Every row gives one point. The points of each table are mixes of a few directions, plus a little noise. How many directions does each table use, and how many do they share? Where both have some left over, give the other angles between the two spaces (their principal angles), to ten degrees, smallest first.
In the rows, 128 means zero.

First (6 x 3)
[[ 62  16 212]
 [129 132 125]
 [137 142 119]
 [152 171  97]
 [137 147 114]
 [148 162 102]]
Second (6 x 3)
[[174 151 196]
 [ 61 109  49]
 [103 112  89]
 [140 112 114]
 [125 181 197]
 [164 105 125]]
Directions: first 1, second 2, shared 0; angles 90

First (6 x 4)
[[143 110 117 140]
 [ 28 141 160 131]
 [103 115 117 184]
 [249 151 106  99]
 [137  86 116 124]
 [108 163 154  89]]
Second (6 x 4)
[[157 136 147  37]
 [ 93 117 104 245]
 [141 131 137  86]
 [144 132 138  79]
 [134 130 132 111]
 [103 121 112 209]]
Directions: first 3, second 1, shared 1

First (8 x 8)
[[128  88 106  81  89 131  69 153]
 [ 97 123 136 147 125 137  85 139]
 [114 148 143 161 140 139 124 128]
 [146 106 113  91 120 110 144 123]
 [113 194 159 209 147 172 124 135]
 [139 159 122 142  78 198  43 181]
 [215 139 103  71 134 101 249  97]
 [ 72  67 143 122 192  36 188  67]]
Second (9 x 8)
[[118 139 186  74  33 187  74  84]
 [129 135 105 166 150 115 135 179]
 [ 88 142 195 107  83 106 184 100]
 [145  89 113 174 133  57 183 160]
 [ 87 229 150 159 163 223  77 138]
 [139  98  91 152 154  67 171 176]
 [135 124  81  86 130 147  80 175]
 [176  88 109 163 174 118 128  59]
 [135 107 122  73 132 131 121  82]]
Directions: first 3, second 5, shared 2; angles 90

First (8 x 9)
[[171 177 230 109  87  92 127 161 135]
 [114 142 164 123 144 113 107 171 176]
 [150 124 163  96 156 102  98 105 128]
 [ 98 125 125 125 176 127  91 155 182]
 [ 83  53  75 139 107  95 199  82  31]
 [ 74  60  27 150 145 143 162  89  82]
 [122 158 118 140 146 164  93 165 194]
 [211 186 125 142  59 184 141  96  95]]
Second (7 x 9)
[[ 82 127 151 111 165 125 107 162 137]
 [207 115 113 138 126 102 119 100 197]
 [219  80  30 167 120 127 135  55 194]
 [ 38  84 163  99 138  72 164 142  40]
 [183 178 112 150  74 183 139 114 114]
 [118 172 182 115 105 139 134 157  94]
 [ 56 145 151 110 169 149  99 176 123]]
Directions: first 4, second 4, shared 3; angles 70

First (9 x 12)
[[123 106 105  92 113 115 140  77 114 197 183 241]
 [122 138 126 182 140 127 168 180 119  54  65 129]
 [121 124 118 114 136 120 145  96 120 151 157 215]
 [124 144 141 105 162 130 117  87 137 136 165 164]
 [138 104 117 113  80 128 108 137 127 174 134  77]
 [134 125 134 105 118 132 100 113 136 158 150  92]
 [125 136 129 169 135 129 152 172 124  71  77 107]
 [130 124 128 116 121 129 118 119 130 146 140 120]
 [134 152 155 155 145 142 107 171 145  66  82   7]]
Second (11 x 12)
[[130 136 111 156 104 110 141 146 136 152 143 132]
 [125 164 146 107 214 152 143 126 140  51 105 171]
 [130 130 117 145 111 132 134 163 112 145  98 110]
 [138  83 128  39 122 126 111  62 163 129 192 162]
 [146 129  92 126  99 131 148 201 143 138 101  98]
 [118 131 115 126 119 115 131  86 105 212 177 215]
 [121 132 126 161 116 129 131 145  98 147 102 122]
 [114 198 156 173 206 131 133 122 132  95 130 154]
 [123 145 128 169 125 118 137 143 125 129 124 124]
 [122  76 130 151  71 105 128 110 121 113 130 106]
 [140  83 160  54 120 160  70 102 133  96 108  16]]
Directions: first 3, second 6, shared 3

First (10 x 14)
[[138 162 150 169 134 148 168 207 131 182 158  31 191  71]
 [139 104  97 121 102 141 113 146 131 139 156 141 143 117]
 [128 147 122 120 114 182 130 189 136 180 169  80 187 104]
 [ 74 131 131  80 175 156  85  80 126 146 136 150 125 212]
 [111 163 150 105 141 154 131 122 130 132 111 118 131 146]
 [174 149 156 166  99  78 181 128 127  68  64 127  85  67]
 [164  79  99 163 100  76 133 127 124  97 132 158 103  94]
 [160 108 104 123  79 121 128 131 131  97 119 166 110  99]
 [105 101 124 146 172  93 112  95 118 132 140 136 115 166]
 [ 87 137 143  85 166 131  98  57 125 106  97 174  89 205]]
Second (8 x 14)
[[128 123 127 127 128 119 125 116 127 118 122 141 116 134]
 [128 117 125 126 129 110 123 104 125 107 114 154 104 139]
 [130 102 121 124 129  86 115  70 122  78  96 189  72 153]
 [123 180 143 136 125 213 153 243 139 228 191   7 240  77]
 [130 107 122 125 129  95 118  84 124  89 104 175  85 148]
 [130 107 122 125 129  96 118  83 124  88 103 175  85 147]
 [128 137 131 129 128 143 132 149 130 146 139 107 148 119]
 [126 150 134 132 127 164 139 177 132 171 154  77 175 107]]
Directions: first 4, second 1, shared 1
